Each row of a before or after table is a point. One or more steps were done to the points. Then noise was added and the rows were shuffled. The steps act on columns, c1 being the first. Name the steps. A step turns or swaps two columns, mirrors them in a line or flattens them onto one, adds a multiple of one to another, or multiplies or shifts one. Angles are multiples of 10 degrees, from the lower column toward the higher: turns from -170 to 170, lines from 10 to 170 but not 90. Use the fewest steps. Two steps may share a column if one is a turn and the other turns, adds or multiplies; they go together, in the order done. Otherwise the lowest column goes first.

Before:
[[0.0, -1.5],
[1.6, 2.0],
[-1.1, 3.1],
[-6.5, 3.9],
[-1.5, -2.1],
[1.7, -0.8],
[-0.7, -7.8],
[3.3, 0.7],
[-8.7, -1.3],
[3.0, 3.2],
[3.0, 1.0],
[-0.6, -2.3],
[3.7, 0.9]]
After:
[[1.0, 4.0],
[4.2, -6.7],
[0.8, 3.0],
[-7.5, -0.7],
[1.9, 1.7],
[3.3, 3.2],
[-0.9, 1.7],
[3.2, -1.5],
[-2.1, -1.3],
[-1.3, -8.4],
[-1.5, 0.0],
[-2.1, -0.8],
[0.6, 3.3]]
Steps: swap c1 and c2

Before:
[[1.3, 3.7, 2.2, 3.4, 2.9, 1.4],
[1.7, 2.2, -3.9, -2.7, 1.8, -3.9],
[0.9, -5.0, 0.0, 5.0, -3.3, -1.3],
[2.9, 2.2, 4.9, -0.3, 6.1, 0.7],
[3.3, -1.0, -2.9, 0.2, -0.8, -6.7],
[4.2, -2.1, -1.1, -6.0, -0.1, -4.2],
[3.9, 5.2, 3.2, 1.4, 0.3, 0.3],
[-2.5, -2.1, 4.1, 1.3, -2.0, 0.2],
[3.0, 5.6, 2.7, 4.2, 3.7, 7.4]]
After:
[[3.7, 5.7, 2.8, 8.4, 3.3, 0.4],
[1.0, 3.4, 2.2, 2.7, 2.8, 2.1],
[1.8, 2.3, -4.3, -4.6, 1.6, -0.8],
[-2.5, -2.1, 3.9, 1.2, -2.0, 0.8],
[2.9, 2.4, 5.2, 0.4, 6.1, -0.4],
[1.0, -5.3, 0.3, 1.3, -3.6, 4.9],
[4.0, 5.1, 3.4, 1.1, -0.2, 0.7],
[3.4, -0.7, -3.0, -5.9, -1.2, 3.6],
[4.0, -1.9, -1.1, -6.4, 0.0, -2.7]]
Steps: mirror c4 and c6 in the line at 30 degrees

Before:
[[5.2, -3.7, -3.6, -1.6, -1.5, 0.9, -1.2, 0.5, 0.3, -1.2, -2.5, 0.5],
[-4.1, 1.8, -2.7, 0.7, 2.2, 2.1, -1.4, -1.3, -2.9, -0.9, 1.2, -4.1],
[-1.5, -10.3, -2.7, -5.0, 1.8, 2.2, 0.8, -1.8, 2.6, 0.4, 4.3, 5.9],
[-3.9, 2.5, -0.5, -6.0, 2.8, -1.3, -1.8, -0.2, -7.0, -0.7, -2.5, -2.7],
[0.9, 1.9, -4.1, -3.0, 2.3, 0.4, 3.0, -1.2, -1.7, -1.8, 0.7, -1.8],
[-3.8, -1.1, -1.1, -6.0, -1.9, 0.4, 0.4, 0.3, 2.7, -2.2, 1.7, -0.9],
[4.4, 1.9, -0.7, -4.0, 1.3, 0.9, -1.1, -1.2, -0.7, -2.5, 1.7, -2.7],
[-3.1, 2.0, 4.0, -5.9, -2.1, -1.1, 0.4, 7.4, -0.6, -3.0, 4.3, 1.8],
[-0.6, 1.8, -2.3, 2.8, 2.7, -1.8, -1.6, -1.7, 1.9, 0.9, -1.9, -3.8]]
After:
[[0.0, -2.5, -5.5, 5.6, 2.5, 0.5, 2.9, -0.5, -1.8, -2.0, 1.0, 0.2],
[-5.2, -4.0, -3.4, 0.4, 2.3, 2.4, -1.5, -2.0, -3.1, -1.3, -1.3, 1.7],
[-2.2, 0.4, -1.6, 11.1, -1.7, 0.6, 0.7, -1.0, 2.8, -2.0, 2.5, 0.4],
[-3.3, 2.3, 5.4, 14.4, -2.0, -1.2, 0.6, 5.7, -0.6, -3.0, 0.6, 4.1],
[5.1, 3.3, -4.9, -0.8, -1.3, 0.9, -1.1, -1.5, 0.8, -1.8, 2.7, -0.2],
[0.1, -4.3, -3.0, -6.7, 2.2, -1.9, -1.4, -2.2, 1.8, 1.0, -0.7, 1.3],
[0.1, 10.1, -3.4, 12.7, 2.1, 2.1, 0.5, -4.1, 2.5, 0.4, 0.1, -5.0],
[-7.3, -3.9, -0.7, 5.6, 2.7, -1.1, -1.6, -0.1, -7.2, -0.6, 5.5, 1.3],
[4.2, -2.7, -0.9, 8.2, 1.5, 0.8, -0.6, -0.9, -0.6, -3.0, 1.6, 0.8]]
Steps: add 0.5 times c9 to c1; turn c8 and c12 by 130 degrees; turn c2 and c8 by 140 degrees; multiply c3 by 1.3; turn c4 and c11 by -140 degrees; multiply c4 by 2

Before:
[[-5.1, -0.4, 4.1, 5.3, 2.6, 1.0, -7.1, -0.7, -0.6, 3.1, 3.8, 2.9, 0.9, -0.6, 3.8, -4.1, -6.5, 3.1, -5.2, -5.8],
[-0.8, -2.2, -2.6, -4.5, 4.2, 2.7, -2.2, -1.8, 4.0, -1.7, -3.1, 4.2, -1.9, -5.3, -3.7, 2.4, 4.2, -4.7, 3.3, 2.1],
[-1.0, 5.7, 2.3, 4.0, 1.7, 4.4, 1.7, -4.9, 2.0, 0.5, -4.6, 3.2, -4.7, 5.0, 0.1, 1.2, -5.7, -5.1, -0.8, -4.1],
[1.2, 5.3, -3.9, -1.6, 3.9, -4.9, 2.5, 1.4, -3.9, 0.2, -2.0, -2.5, 3.0, -3.7, 3.0, 0.8, 0.7, -2.4, 4.4, -6.6],
[-5.9, -3.4, 2.6, -1.0, 3.5, -3.3, 2.2, 5.7, -3.0, -0.3, 2.7, 7.2, -6.6, 4.2, 2.2, -3.6, -2.3, 2.7, 2.1, -5.7],
[5.1, -4.1, 5.6, -0.6, -2.3, -1.5, -0.7, -0.2, 0.6, -4.8, 2.7, -2.4, 1.9, -1.0, 2.7, 5.4, -0.2, 1.6, -2.6, -4.8],
[-1.4, 1.2, -2.3, -1.5, 0.4, 1.1, -5.4, 1.5, 0.9, 2.1, 1.7, 4.1, -1.5, 2.4, 1.6, -0.8, 2.7, 2.4, -1.2, 1.9],
[-1.1, 2.3, -3.6, -0.3, 0.2, 2.6, 3.8, -1.9, 3.0, -3.5, 2.0, 4.9, 0.7, -4.4, -1.6, 3.1, -4.8, -1.7, -4.0, -4.2],
[-0.4, -3.4, 4.6, 1.9, -4.0, 1.3, -5.9, 4.6, -1.5, -2.5, -2.2, -2.5, -2.5, 5.1, 2.0, 4.4, -1.2, 3.2, 3.5, 1.9],
[-2.2, 1.1, 4.5, 4.5, -2.8, -3.1, -1.6, -1.3, -1.7, -6.5, 3.1, 7.1, -3.7, -5.3, -0.8, -1.0, 2.6, 1.2, 1.9, -1.3],
[-1.9, 2.4, 4.9, 1.4, -4.0, -1.9, 1.6, -4.0, 0.1, -0.3, 2.6, -1.5, -4.0, 3.4, -3.6, 4.6, 3.1, -5.5, 0.8, -0.3]]
After:
[[-1.1, 0.5, -2.4, -1.6, 0.1, 1.3, -0.1, 1.7, 4.2, 1.8, 1.5, -1.0, -1.2, 2.1, 6.2, -0.5, 2.7, 2.5, -1.2, 5.7],
[-2.0, -3.6, 3.0, 4.7, -2.8, -2.7, -2.1, -0.7, 7.0, -6.5, 3.2, 1.3, -3.6, 1.3, 4.0, -1.0, 3.0, -5.4, 2.0, 1.3],
[-1.2, 0.4, -4.2, -0.2, 0.0, 2.6, -2.7, -1.8, 4.9, -3.6, 2.1, -2.9, 0.5, -1.9, 3.2, 3.0, -4.8, -4.1, -3.8, -4.9],
[-0.8, 3.5, -0.4, -4.6, 4.2, 2.8, 1.1, -1.6, 4.2, -1.9, -3.1, -4.0, -2.0, -5.1, 1.3, 2.2, 3.9, -4.9, 3.4, 2.8],
[-6.0, 1.0, 4.0, -0.9, 3.2, -3.6, -4.8, 5.8, 7.1, -0.6, 2.9, 3.0, -6.9, 2.3, 7.3, -4.0, -2.5, 4.2, 2.0, -4.0],
[-0.5, -0.1, 5.5, 1.8, -4.0, 0.8, -0.3, 4.8, -2.5, -2.9, -2.4, 1.7, -2.5, 2.9, 7.3, 4.3, -1.1, 5.4, 3.1, 6.4],
[1.6, -1.4, -5.9, -1.9, 3.7, -5.2, -5.3, 1.2, -2.7, 0.1, -1.7, 4.1, 3.0, -2.6, 8.1, 0.9, 0.4, -3.7, 4.7, -4.5],
[-0.9, -5.7, -1.7, 4.5, 1.9, 4.8, -3.5, -5.3, 3.1, 0.2, -4.5, -2.1, -4.7, -5.3, 5.1, 1.0, -5.7, 4.7, -0.9, -2.8],
[-5.0, -2.4, 3.0, 5.1, 2.0, 1.0, -7.9, -0.9, 2.7, 2.7, 4.0, 0.3, 0.8, 2.9, 8.9, -4.1, -7.0, -0.4, -5.5, 4.8],
[-2.2, -4.9, 2.5, 1.5, -4.2, -1.5, -0.3, -3.8, -1.6, -0.1, 2.8, 0.2, -3.5, -5.6, 1.4, 4.7, 3.2, 3.5, 0.8, -1.9],
[5.2, -0.5, 7.2, -1.0, -2.3, -1.2, -4.8, -0.3, -2.6, -4.6, 2.4, -0.6, 2.1, 1.4, 7.9, 5.4, 0.1, -1.1, -2.1, -1.2]]
Steps: mirror c2 and c3 in the line at 110 degrees; turn c7 and c20 by -70 degrees; turn c9 and c12 by -90 degrees; swap c14 and c18; shift c15 by 5.0
